Every row gives one point. Two turns around zero, p and q, are shown by what they do to some points. Write where each new point lands after one turn and then the other. Backwards means that the second turn is done in reverse. Each puzzle has new turns, and all numbers are rounded.
In the rows, zero is written as 128.

Turn p:
[168  87 112] => [156  85 159]
[ 40 147 152] => [ 48 161  94]
[140 140 106] => [150 122 111]
[164 138 142] => [159 144 148]
Turn q:
[107 137 153] => [ 99 117 143]
[122  82  43] => [162 140  38]
[144 122 155] => [137 110 153]
[139 171 161] => [113 145 178]
Where do these land?
p, then q: [100  84 139] => [ 95  89 114]
p, then q: [145  46 130] => [127  45 138]
p, then q: [122 168 152] => [112 170 142]
q, then p: [155 188 125] => [135 193 123]
q, then p: [118 154  94] => [137 146  89]

Turn p:
[146 105 103  86 175 165] => [157 107  84  90 142 172]
[107 182 174 180 118 104] => [108 159 200 172 144 117]
[147 131 173 150  91 113] => [130 109 167 167 103 105]
[ 88 120 105  84 125 191] => [104 143  95  87  93 186]
[ 84  83 156  95 148  83] => [108  97 159  57 134  99]
[143 101  74 143 144 159] => [119 119  61 136 148 143]
[181 173 111 160  94  81] => [169 160 130 189 132  72]
Turn q:
[125  66 148 184 121 107] => [ 96  77 125 186 154 114]
[102 122  89  61 127 146] => [105 132 110  54 102 131]
[177 143 129 109  77 174] => [140 124 183 121  76 170]
[ 72 151 109  98 121  97] => [103 170  92 104 111  91]
[145 151 130 219 188 118] => [176 135  93 195 191 153]
[158  89 115  97 118  98] => [136  77 127 111 100  99]
[118 173 175 128 144 155] => [140 179 166 125 161 136]
Where do these land?
q, then p: [ 81 149 131 101 116 112] => [134 179 148 108 122 110]
p, then q: [136  70 121 133 110 181] => [ 69  97 101 125 108 159]
q, then p: [142 101 128 148 144  57] => [125 107 102 135 166  65]
q, then p backwards: [ 78 136 125 136 186 104] => [125 126  61 147 160 103]
p, then q: [154 134  88 133 126 118] => [159 124  94 137 114 135]
p, then q backwards: [137 123 135  97 167 102] => [151 127 138  97 169 133]
p, then q backwards: [167 183 168 148  46 222] => [175 170  96 209  27 146]

Turn p:
[ 47 103 138 176 123 117 157 129] => [106 103 148 198 118  99 180 106]
[146 101 100 138 131 140 132 160] => [146 119  92 147 112 136 122 155]
[151 160 102 111 128 168 146 149] => [117 143  89  95 116 163 144 146]
[211 148 160 103  80 126  56 110] => [170 137 163  53  97 151  48 115]
[167 129  98 121 130 109 137  97] => [163 131 102  97 153 111 122 119]
[171 148 134 140 176 142 137 149] => [151 152 119 128 156 180 132 155]
[133 108 134 122 156 177 170 122] => [115  86 112 123 155 157 157 158]
[145 160 132 115 105 122  31  89] => [125 148 148  93 116 139  47  63]
[ 67 131 143 146 117 101 174 139] => [107 134 154 163 120  91 188 127]
[ 41  94 139 107 133  77 140 136] => [ 78 128 155 182 137  52 139 136]
Turn q:
[146  67 122 167 106 160 150  83] => [ 86  80 138 161 146 139 145  68]
[ 73 144 107 103 159 182 104 154] => [ 87 158 116 112 130 181 101 182]
[149 149 152 167 124 117 134 127] => [148 147 157 158 129 109 139 114]
[ 84 185 135  58 138 141 123 131] => [122 185 111  61  99 151 124 158]
[195 127 116 126 150  90 182 151] => [189 115  99 141 169 104 182 126]
[ 86 147 167  83 117 150  90 172] => [131 141 162  83  87 164 107 181]
[200 162 142 164 116 128 127 159] => [202 143 156 170 146 137 135 112]
[105  76 116 120 173 110 129  77] => [ 68 101 110 103 165  86 124 122]
[112  86  92 123 114 116  97  82] => [ 90  91 101 118 126 111  84  97]
[131 138 131 169  83  85 143 145] => [158 120 130 173  83  96 138 119]
Where do these land?
p, then q: [ 82 179 161 120 120 139 153 141] => [ 98 162 139 117  83 131 177 137]
q, then p: [ 83 100 149 102 148  93 129 161] => [116 145 132 148  93  91 122 184]
q, then p: [182  84 129 205 150 152 122  97] => [153  97 163 188 198 151 134  96]
p, then q backwards: [172  71  76 126 187 187 121 141] => [141  95  29 105 143 144 113 180]
q, then p: [104 146 154 103  75 116 140  90] => [114 113 145  72 107  84 138 106]
q, then p: [174 136 107 145 155 117  94  75] => [137 149 132 133 192 132  90  88]
q, then p: [ 95 168 106 148  87 115 169 122] => [146 138 110 108  87 109 173  84]
p, then q backwards: [136 149 154  68 109  88 134 172] => [ 73 166 171 117 162 107 106 138]
q, then p backwards: [124 118 115 135 122 146  90 154] => [144 104 145 126 143 145  98 144]

Turn p:
[142  89 164 143 114 142  84  98  93 149 181] => [151 107 136 156  90 134 114  59  77 124 122]
[177 176 153 127  93 117 195  80 160 164 134] => [137 219 187 131  92 140 151 140 142 164 109]
[ 76  92 138 139 111  93 100 139  67 154  74] => [ 88  85  57  98 110 108 131 105 111 152  79]
[127 168  71  66 163 184 131  66 128 110 180] => [163 188 157 104 189 137 120  73 148  56 164]
[142  98  98 160 158 158 101 118 149  78  93] => [173  76 129 141 155 126 102 149 166  98 102]
[157 118 128 164 117 118 201 113 107  87 143] => [144 144 165 135 112 121 172 174  98  91  86]
[123 142 144 149  84 166 116 176  96  91 131] => [106 116 118 125 114 152  74 167  78 101 125]
[154 105 143  76 167  67 116 158 193 132  74] => [139  84 145  99 147  89 150 154 180 212 168]
[129 166 174 108 173 146  92 179 129 198 137] => [102 142 107 167 173 146 101 101 101 204 173]
[ 68 137 141 106 156 143 141  76 143 116 139] => [ 86 140 160 131 157 103 130  82 160  95 120]
[ 77  89 110 136  81  93 176 177 135 169  77] => [ 62 101  85  92  93 165 183 164 153 156 105]
[164 156  71 162 119 109  83 157 137  89 173] => [185 133  90 156 103 116 107 168 125  84 184]
Turn q:
[121 169 131  57 115 110  96 149  83 151 166] => [103 133  99  82 146  98 112 173  98 164 187]
[ 85 157 132 123  58 159  70 148  69 159 145] => [ 53 155 109 141  96 153  99 163 105 185 181]
[135 147 171 169 167 132 118  74 169 109 131] => [140 132 175 143 158 129 156  61 166 123 145]
[ 92 109  62 175 176 138 128 163 181 131 136] => [117 117 156 171 179 136  89 157 164 101  59]
[129 128 125 110 120 131  88 123  72 150  72] => [126 155 108 142 100 106  91 108  71 162 138]
[161 132 139 177 142 115 123  86  91 115 163] => [160 112 137 183 134 122 169 119 136 142 173]
[173 171 169 183 129  90 176 103 169 154 135] => [151 155 186 128 109  89 207 121 178 115 129]
[ 99  58 140 113 140 106 144 107 126 136 123] => [126  69  98 123 117 115 130  96 131 145  89]
[184 121 163 149 133 102 114 150 170  99 149] => [159  94 196 112 117 130 140 130 137  93 153]
[102 143  67  52  33 143 106 101  84 132  78] => [104 185  20 110  67 130  60 134 114 132 156]
[162 117 117 141 151 182 168 135 178 139 132] => [175 147 155 114 144 173 140 137 157 126  79]
[ 93  84 120  86 170 128 206 198 145  61 106] => [122  83  97  85 167 154 144 137  78  48  47]
Where do these land?
p, then q: [ 70 104 141  82 179 129  73  95  92  86 176] => [149  51  81 160 160  89 138  66 146 116 169]
p, then q: [157  95 177 132 144  90 127  93 131 120 146] => [137 109 134 130  72  92 175 110 128 143 132]
q, then p: [114 173 162 130 105 177  62 190  69 172  85] => [ 59 179  62 139 127 134  84  76  56 140 122]
p, then q: [ 72 105 149 104  84 153 145  87 140  84  74] => [ 82 110 115  69 115 130  84  56 114 107 117]
p, then q: [143 143 149 151  79 167 127 117  70 176 158] => [121 197  93 170 109 153 123 115 101 156 167]
p, then q: [161 133 111 170 128 100  79 135 178 141 164] => [149 118 169 159  91 146 135 173 182 123 150]
q, then p: [153 162 114  63 181 144 156 126 162 132 139] => [167 146 145 103 197  99 134 134 132 162 169]
p, then q backwards: [ 93 125 125 191 106 142 178 164 163 111 155] => [103 133 108 196  80 128 146 175 121 100 152]
p, then q: [159 137 106 134 104 153 141 154  85  78  78] => [143 132 132 104 132 132  78 149  48 112 126]
p, then q backwards: [121 177 176 127  84 142 106 103 160 112 184] => [139 159 127 162  88 119  53 136 142 125  76]
q, then p backwards: [187 101 108 121 127 164 152 126 109 200  96] => [215 139 137 156 100 106 130 105 110 159  91]
q, then p: [123  80  72 133 149  47 183 130 125 164 173] => [148  60 100 116 107 125 195 199 166 166 135]
p, then q backwards: [147 114 124  73 139 121 120 143 152 130  76] => [137 121 148  85 144 135 116 119 152 162 179]
q, then p: [ 91 145  78 181 185  63 142 129 156  87  90] => [134  89 125 162 131  29 128 180 160 106  87]

Turn p:
[ 84 110 119  85 163 150 117 183  66 138  79  81 127 107] => [100 127 158 110 149 108 139 176  52 169  79 128  82 103]
[148 126 125 125 103 104  97 123 107 117 139 181 167  91] => [139 104 107  92  87  83 117 109 136 105 118 155 155 112]
[130 148 181 184  68 134 158 187 151 172 159 107  72  82] => [137 148 105 223  99 104 140 161  95 127 207  92 155  90]
[ 83  85  82 170 104  97 157  92 173 173 103  98  88 128] => [ 64 130 106 168 153 125 119  93 155 140 133  31 114 137]
[ 91  86 138 114 170 164 178 133 106  74 160 100 133 119] => [ 91  74 157 133 167 163 177 174 129 109 124 154 104 111]
[139 136 100 134 105 161 130 112 112  94 107 105 155  86] => [103 137 132 117 111 147 146 120 101  85  85 127 154 102]
[147 101 158 166 158 129 172  82 124 108 149 173 135 156] => [148  56 138 159 136 157 116 111 169 102 135 148 136 164]
[128 151  99 181 143  86 104 141 178 159  84 116 146  85] => [135 173 132 155 161  67 101  95 141 123  96  84 163  99]
[111 187 180 157 135 111  89  78 152 154 162  82 165 132] => [127 171 163 123 175 118  94  75 107  93 200 151 154 135]
[125 137 126  89 157 166 145  99 149 124 150 170 106 164] => [148 116 132 124 125 187 142 105 169 162 137 160  98 129]
[ 90  88  90  81 150  85 178 181 123  92 151 160  94 184] => [109 105  97 126 138 112 175 191 196 170 113 143  60 170]
[166 138 104 186 151 141  75 153  94 100 152 112  99  88] => [184 133  90 127 149 121 113 153  96  59 111 115 116  78]
[ 91 165 157 100 166  74 109  99 127  99 137 165  71 159] => [146 143 159 124 119 113  97 119 183 122 159 160  37 146]
[159 118  84  95  87 162 137 100 122 173 156 163 160 165] => [130 110  69  91 103 166 155  77 122 168 129 138 158 160]
[141  90 132  99  95 172  96 138 153 133  78 131 179 176] => [104 136 127  82 115 169  88 149 122 184  99 131 188 147]
[175 176 121  99  65 160 149 154  80 116  77 154 182 171] => [132 159 111 123  53 147 138 135  83 145  71 185 173 189]
[168 134 179 111 156  78  87 121 160 149 133  78  97  80] => [179 153 193 102 136  88 122 131 123 113 182  71 128 104]
Turn q:
[115  81 168 118  76 121 126 105 162 123 150 137  88 119] => [131  97 136 116  76 118 114  90 157 146 140 119  67 121]
[142 166 125 116 122 105 115  92 138  97  85 132 142 159] => [ 96 165 115 140 131 106 113 105 131 114  95 127 138 179]
[138 157 129 111 158 103 112 102  67 164 128 183 173  88] => [110 149 155 162 144 110 141 107  75 181 107 169 181  97]
[113 174  86 187 143 126 139 102  91 116 150 180 135 120] => [133 200 130 177 177 132 164 116 122 149 159 146 127 114]
[159 148 133 197 177  77  73 153  76 132 126 189 163 138] => [171 163 125 192 185 126  94 135  42 172 132 159 141 150]
[127 164 106 171 160 125  95 136 108 180  67 187 114 105] => [127 167 129 182 188 157 101 139 107 173  73 116 135  89]
[133 178 113 192 143 113  81 102 109 203 135 144 187 143] => [151 148 164 206 167 148 139 137 117 194 122 112 188 166]
[147  71 140  78  62 212 156 157 149  89 132  97 120 143] => [131  96 100  64  43 185 135 131 169  73 131 156 106 129]
[143 128 133  92 107 127 172 174 201 118 153 121 125 112] => [154 117 116  88  92  88  99 159 191 107 139 142 132 105]
[ 71 103 177  98 116 148 183 155 142 113 122  95 122 160] => [ 97  87 164  78 115 126 139 170 157  90 130 149  77 144]
[141 145 149  80 120 148 125 147 127 134 170  98  56 155] => [130 149 145  53  79 131 121 148 116 127 146  76 115 120]
[131 102 167 118 118 164 160 123 159  75 123  31 111  85] => [147  76 142 101  91 115 151 109 151  19 122 101 110 117]
[102  70 119  81 161 170 126 117 186  89 144  89 118 138] => [ 85  74 118  85 120 145  96 108 161  69 181 112 131 122]
[102 159  66 156 122  65  71 146  73 153 116 147 154 110] => [111 145  83 210 152 109 153 165  75 185 123 114 149 124]
[157  74 108 123 133 116 186 111 132 133 117  89 113 146] => [144  87  96  66 158 123 160 102 150 120 118 124 123 142]
Where do these land?
q, then p: [169  92 125 117 141 145 140 124 111 122  58 101 147 190] => [113 120 138  93 133 186 112 139 138 171  60 150 105 156]
q, then p backwards: [164 106 180 214  78 103 170 124  75 114 122 145 142 137] => [163 201 113  98 201 126 167 139  68 141 139 154 109 159]
q, then p: [ 57 172  93 108 156 185 113 137 125 195 180 119  63  63] => [ 96 138 176 163 153  93 190 147  64 110 186 122 167  35]
q, then p: [109 108 136 131 104 135 197 170 134 148 170 147 135  70] => [161  95 129 151  81  89 168 136 169 143 145 101 160  84]
p, then q: [ 86 127 119 136 105  80 165 147  92 188 149 181 138 102] => [130 103  92 144 170  89 168 104 142 203 146 114  90 139]
q, then p: [128 146  94 117 163 160  63 123 212 147 137 142  71 138] => [116 196 131  73 187 142 112 120  93 109 165 117 149  66]
p, then q backwards: [162 117 162 152 114  93 126 158 129 128  74  82 185 144] => [150 196 151 106 171  98 103 139 132 147 120  96 169 160]
q, then p: [ 63 148 154  88 132 133 142 169 130 138 132 152  71 104] => [116 148 147 145  99  77 133 165 111 141 164 117  94  63]
q, then p: [194 103 137  95 177 120  66  81 144 108 136 115 113 129] => [101 120 136  36 140 146 106  88  93  84 132 134 123 153]
p, then q: [116 122 143 144  53 111 140 164  70 124 184 135 157 138] => [111 141  65 134 132 119 165 164 120 171 188 176 106 138]
q, then p: [110  96  96 158  82 125 144 160  78  98 141 159 151 108] => [149  96  63 183 102 129 162 113 145 126 105 124 114 114]
p, then q: [158 157 120  96 145 155 123  86 165 123 131 120 132 174] => [117 164 171  97 111 163 109 108 159 116 120 130 166 139]
q, then p backwards: [152 171 102  79 138 165  69  64 174 107  87 124 114 112] => [123 135  93 180  60 127 114  66 178 128  70 122 146 108]
p, then q: [125  93 140 126 152 125  98  58 172  95  89  81 151 173] => [ 72 107 189 116 104 154  68 134 117  75 140 110 149 158]
q, then p: [166 134 104 139 137  80 146 113 130  81  99  79 129 162] => [129 151 131 100 156 136 145 133 162 111  83 128  94 196]
p, then q: [ 88 156 142 148 170 134 146 168 108 132 159 166 150 103] => [157 135 117 150 180 109 108 101 117 168 132 159 104  88]
